Each row of a before or after table is a point. The points were changed in one or more steps. Then noise was added and the rows were shuffled. The steps act on how far a point lies along the listed directions, d1 being the first. Name the steps. A step turns or swaps two directions, mirrors them in a line or flattens them onto one, adds a multiple of one to another, or multiplies one. Angles are multiples of 10 degrees, from the lower direction toward the higher: turns from -170 to 170, lines from 10 to 170 but not 90. Use the fewest steps. Two steps may share a direction if one is a turn and the other turns, adds or multiplies; they go together, in the order done. Otherwise the lowest direction goes first.

Directions:
(1): [-0.90 -3.07 -0.45]
(2): [ 2.40 -0.98  1.93]
(3): [-1.97  0.20  2.55]
Before (8 x 3)
[[ 0.73 -0.05 -0.78]
 [ 0.28  0.45  0.03]
 [ 0.18  0.38  0.59]
 [ 0.55  0.35  0.60]
 [ 0.60 -0.28  1.10]
 [ 0.50  0.32 -0.50]
 [-0.11  0.11  0.35]
 [ 0.03  0.50  0.51]]
After (8 x 3)
[[-0.10  0.58  0.54]
 [ 0.92 -0.05 -1.03]
 [ 0.45  0.48  0.59]
 [ 0.22  0.48 -0.05]
 [ 0.53 -0.08  1.24]
 [-0.18  0.14  0.40]
 [ 0.59  0.29 -0.71]
 [ 0.10  0.46  0.66]]
Steps: turn d1 and d2 by 10 degrees; multiply d3 by 1.3

Directions:
(1): [ 0.28  1.44  0.76 -3.19 -2.09 -0.51 -2.48 -2.04]
(2): [-0.38  3.63  2.95  0.30  1.60 -1.11  0.35  1.35]
(3): [ 2.64  0.63 -0.32 -2.61  1.67  2.55  2.06 -0.10]
(4): [-0.08  3.38 -2.68  1.90 -1.39  1.84 -0.11 -0.50]
(5): [ 1.99  0.61 -1.38  0.52  0.63 -3.63  1.58 -2.29]
(6): [ 1.16 -0.52  3.05  1.96 -2.02  1.36  1.49 -2.22]
Before (9 x 8)
[[ 0.10 -0.10 -0.39 -0.37  0.08  0.46  0.56 -0.37]
 [ 0.14 -0.45 -0.93  0.08  0.00  0.66 -0.07  0.30]
 [-0.13 -0.45 -0.20  0.15 -1.21  0.82 -0.38 -1.02]
 [-0.15  0.30  0.38 -0.42  0.54 -0.22 -0.38  0.41]
 [ 0.24 -0.12 -0.74 -0.30  0.18 -0.30 -0.26  0.16]
 [-0.29  0.34  0.45 -0.18 -0.02 -0.28 -0.32  0.17]
 [ 0.20 -0.47  0.08  0.76 -0.13 -1.03  0.13 -0.31]
 [-0.22  0.45  0.38  0.38 -0.16 -0.06 -0.10  0.30]
 [-0.08 -0.68  0.03 -0.28 -0.54  0.28 -0.47  0.15]]
After (9 x 8)
[[-0.41  0.00  0.19  0.09 -0.22 -0.41 -0.43  0.29]
 [ 0.74 -0.12 -0.21  0.02  0.06 -0.30  0.30 -0.34]
 [ 0.08  0.16  0.14 -0.60  0.25  0.40  0.53 -0.22]
 [-0.35 -0.01 -0.01  0.46  0.12 -0.44  0.00  0.30]
 [ 0.11 -0.30  0.09  0.75 -1.00  0.42 -0.19 -0.46]
 [ 0.68 -0.12 -0.47 -0.92  0.11  0.06 -0.11 -0.26]
 [ 0.17 -0.45 -0.85 -0.08  0.09  0.25  0.04  0.51]
 [-0.11  0.48 -0.15  0.54  0.42 -0.60 -0.03  0.16]
 [-0.22 -1.42 -0.16 -0.64  0.32  0.93  0.01  0.30]]
Steps: turn d1 and d4 by -150 degrees; turn d2 and d3 by -40 degrees; turn d5 and d6 by 80 degrees

Directions:
(1): [-0.56  1.20 -2.28  1.30  0.64  2.99  0.08 -1.25 -2.93 -0.28  2.57  2.63]
(2): [-0.95  0.08 -1.44  1.97  0.25  0.42 -1.03 -1.12  0.09  5.31 -1.59 -1.28]
(3): [ 1.53 -1.95 -1.52 -5.12  0.33  0.55 -1.18 -0.99  0.01  1.71  1.07  0.44]
Before (13 x 12)
[[-0.77  0.80 -0.36  1.49  0.15  0.48  0.03 -0.16 -0.39  0.38  0.54  0.18]
 [ 0.48 -0.31 -0.09 -1.21 -0.10  0.08 -0.01  0.08 -0.04 -0.58  0.31 -0.12]
 [-0.29  0.37 -0.43  0.68  0.22  0.51  0.03 -0.19 -0.46  0.17  0.60  0.26]
 [ 0.06 -0.35  0.41 -0.31  0.07 -0.86  0.13  0.22  0.52  0.24 -0.80 -0.46]
 [-0.22  0.36 -0.13  0.69  0.23 -0.17  0.11  0.12  0.01  0.27 -0.29 -0.19]
 [ 0.02 -0.51 -0.11 -0.76 -0.04 -0.27 -0.23  0.07 -0.05  0.23 -0.40 -0.41]
 [-0.14 -0.15  0.16  0.43 -0.05 -0.24  0.08 -0.10  0.46  0.79 -0.88 -0.73]
 [-0.04  0.07 -0.46  0.07 -0.09  0.63 -0.19 -0.29 -0.28  0.08  0.78  0.39]
 [-0.20  0.18  0.61  1.18 -0.25 -0.48  0.49  0.28  0.57 -0.17 -0.83 -0.73]
 [-0.32  0.55  0.43  0.84 -0.17  0.25  0.43  0.13  0.34 -0.26 -0.31 -0.01]
 [-0.30  0.51 -0.34  0.80  0.38  0.29  0.25 -0.17 -0.21  0.06  0.08 -0.01]
 [-0.50  0.57 -0.02  1.44 -0.11  0.22  0.52 -0.12 -0.53 -0.74  0.38  0.50]
 [-0.16  0.56 -0.01  0.42  0.22  0.31  0.06  0.11 -0.54 -0.96  0.58  0.41]]
After (13 x 12)
[[-0.27  0.56 -0.85  0.73  0.04  1.37 -0.08 -0.47 -1.06 -0.42  1.41  1.10]
 [-0.36  0.19 -1.61  0.44  0.25  1.37 -0.19 -1.17 -1.26  1.22  1.04  1.03]
 [-0.20  0.48 -1.20  0.19  0.45  1.42 -0.09 -0.67 -1.28  0.12  1.61  1.14]
 [-0.12  0.42  0.41  0.95 -0.22 -0.22  0.28  0.41  0.09 -0.63 -0.36 -0.55]
 [-0.23  0.38 -1.62 -0.41  0.50  1.64 -0.38 -0.89 -1.29  0.60  1.88  1.27]
 [ 0.56 -0.90  0.67 -1.51 -0.20 -0.88  0.05  0.22  1.10 -0.01 -0.86 -0.97]
 [ 0.02  0.26 -1.04 -0.25  0.54  0.91  0.01 -0.57 -0.71  0.23  0.82  0.56]
 [-0.01 -0.03 -0.28 -0.46 -0.06  0.46 -0.08 -0.33  0.29  1.00 -0.23 -0.11]
 [ 0.35 -0.78  1.23 -0.92 -0.17 -1.92  0.18  0.69  1.53  0.08 -1.63 -1.30]
 [ 0.19 -0.09 -0.42 -0.68  0.31 -0.01 -0.15 -0.04  0.02  0.31  0.07  0.00]
 [ 0.55 -0.98  0.39 -1.16 -0.26 -0.99 -0.18  0.04  1.37  1.20 -1.21 -1.37]
 [-0.48  0.75 -1.13  1.00  0.49  1.18 -0.30 -0.56 -1.20  0.68  0.76  0.74]
 [-0.01 -0.40  0.67 -0.34 -0.25 -0.93  0.09  0.61  0.39 -0.64 -0.77 -0.74]]
Steps: multiply d1 by 2.5; turn d2 and d3 by 130 degrees

Directions:
(1): [-0.08 -1.22  1.36  3.93 -1.79 -0.42  1.02 -1.45  0.27 -1.54 -0.32  0.87
 -2.33  4.56  0.75 -0.91 -2.21  2.58  1.27 -0.45]
(2): [ 1.03  0.93  1.62  2.56  2.69  0.81  0.72  0.34 -2.60  1.68  2.47 -0.25
  2.52 -1.33 -0.06 -0.35 -1.19  0.79  2.64 -4.11]
(3): [ 0.85 -1.47 -2.06 -2.16  0.62  3.65 -1.02 -0.47  1.43  0.40  0.76  0.42
 -0.17  1.90  3.68  0.87 -3.09 -1.89 -1.17 -2.74]
Before (13 x 20)
[[-0.17 -0.26 -0.47 -0.82 -0.36 -0.49 -0.19  0.14  0.23  0.01 -0.53 -0.16
  -0.27 -0.79 -0.55  0.07  0.80 -0.25 -0.27  1.04]
 [-0.46  0.05 -0.21 -0.15 -0.81 -0.64  0.12 -0.03  0.37 -0.66 -0.85  0.16
  -0.69  0.30 -0.41  0.07  0.50  0.21 -0.44  1.31]
 [-0.11  0.05 -0.31 -0.48 -0.07  0.03 -0.01  0.23  0.35  0.16 -0.17  0.08
  -0.12 -0.15  0.30  0.22  0.17 -0.19 -0.63  0.58]
 [ 0.02 -0.24  0.09 -0.08 -0.64 -0.35 -0.04  0.09  0.26 -0.67 -0.08  0.00
  -0.29 -0.06 -0.42 -0.14  0.35 -0.10 -0.30  0.69]
 [ 0.33  0.15 -0.45 -0.79  0.43  0.34 -0.47  0.30 -0.01  0.36  0.13  0.07
   0.63 -0.54  0.05  0.19 -0.08 -0.58 -0.54 -0.14]
 [ 0.44  0.15  0.36  1.06  0.65  0.31  0.21 -0.09 -1.01  0.36  0.83  0.35
   0.67 -0.19  0.25 -0.21 -0.77  0.14  0.79 -1.39]
 [ 0.00 -0.13 -0.19 -0.23  0.04  0.03 -0.12 -0.29  0.29 -0.30 -0.13  0.10
  -0.18  0.08  0.33  0.03 -0.45 -0.14  0.25  0.15]
 [ 0.34  0.02  0.23  0.65  0.78  0.73  0.07 -0.35 -0.43  0.15  0.72  0.07
   0.57  0.52  0.49 -0.14 -1.15 -0.05  0.59 -1.38]
 [-0.09  0.20  0.22 -0.01 -0.11  0.03  0.05  0.22  0.01 -0.04  0.09 -0.21
   0.19 -0.08 -0.09 -0.56  0.08 -0.03  0.28 -0.20]
 [ 0.50 -0.22  0.35  0.94  0.55  0.79 -0.02 -0.41 -0.61  0.12  0.87  0.10
   0.47  0.44  0.64 -0.32 -0.94  0.13  0.45 -1.68]
 [-0.05  0.09 -0.04  0.05 -0.49 -0.43 -0.27 -0.20  0.09 -0.04 -0.36  0.08
  -0.30  0.26 -0.39 -0.09  0.35 -0.11 -0.25  0.79]
 [-0.16  0.19 -0.12 -0.17 -0.21 -0.35 -0.01  0.03 -0.08  0.10 -0.73 -0.12
   0.11 -0.37 -0.39  0.17  0.71  0.09 -0.11  0.62]
 [-0.24  0.18 -0.04 -0.32 -0.02 -0.39 -0.20  0.14 -0.08  0.20 -0.33  0.16
   0.03  0.10 -0.28 -0.15  0.10  0.10  0.05  0.56]]
After (13 x 20)
[[ 0.07 -0.32 -0.18  0.16 -0.52  0.13 -0.38 -0.42  0.23 -0.14 -0.31  0.27
  -0.58  1.11  0.38 -0.02 -0.43 -0.03 -0.26  0.26]
 [ 0.14  0.62  0.58  0.57  0.63 -0.50 -0.04  0.09 -1.25  0.38  0.65 -0.23
   1.01 -1.52 -0.81 -0.44  0.85  0.14  0.44 -0.40]
 [ 0.00  0.90  0.40  0.12  0.60 -0.97  0.13  0.52 -1.25  0.45  0.26  0.01
   1.09 -2.04 -1.17 -0.14  1.14 -0.16  0.32  0.22]
 [ 0.03 -0.19 -0.05  0.13  0.18 -0.02  0.01 -0.33  0.03 -0.33  0.09  0.20
  -0.13  0.08  0.36 -0.06 -0.67  0.02  0.60 -0.22]
 [ 0.17 -0.08 -0.22  0.01  0.04  0.33  0.07  0.03  0.22  0.23  0.08  0.20
  -0.12  0.38  0.63  0.10 -0.51  0.07 -0.39 -0.09]
 [-0.10  0.21  0.11 -0.23 -0.15 -0.16 -0.05  0.23  0.17  0.03 -0.04 -0.39
   0.11 -0.22 -0.16 -0.44  0.46 -0.12  0.18  0.07]
 [-0.19 -0.01 -0.31 -0.31 -0.22 -0.11 -0.28  0.02  0.08  0.17 -0.37  0.28
  -0.15  0.63  0.05 -0.16 -0.24  0.08 -0.02  0.34]
 [ 0.33  0.47 -0.22 -0.53  0.53  0.12 -0.33  0.39 -0.31  0.49  0.36  0.06
   0.81 -0.92 -0.24  0.21  0.14 -0.41 -0.27 -0.30]
 [-0.24 -0.71 -0.51  0.19 -0.92  0.42  0.03 -0.51  0.74 -0.85 -0.60  0.44
  -1.18  2.03  1.02  0.10 -1.14  0.27 -0.36  0.20]
 [-0.08 -0.20 -0.38 -0.30 -0.38  0.12 -0.20 -0.16  0.37 -0.03 -0.80  0.01
  -0.19  0.32  0.23  0.22  0.08  0.02 -0.38  0.33]
 [ 0.20 -0.63 -0.08  0.05 -0.66  0.23  0.00 -0.26  0.46 -0.78 -0.02  0.10
  -0.70  0.82  0.26 -0.04 -0.52 -0.11 -0.34  0.05]
 [ 0.13 -0.78 -0.81 -0.55 -0.44  0.40 -0.31 -0.23  0.57 -0.11 -0.19  0.03
  -0.69  0.43  0.58  0.10 -0.39 -0.25 -0.32  0.18]
 [ 0.03  0.90  0.58  0.42  0.94 -0.41  0.07  0.18 -0.99  0.38  0.65 -0.27
   1.22 -1.21 -0.85 -0.20  0.53 -0.06  0.51 -0.36]]
Steps: add -1 times d2 to d1; turn d2 and d3 by -70 degrees
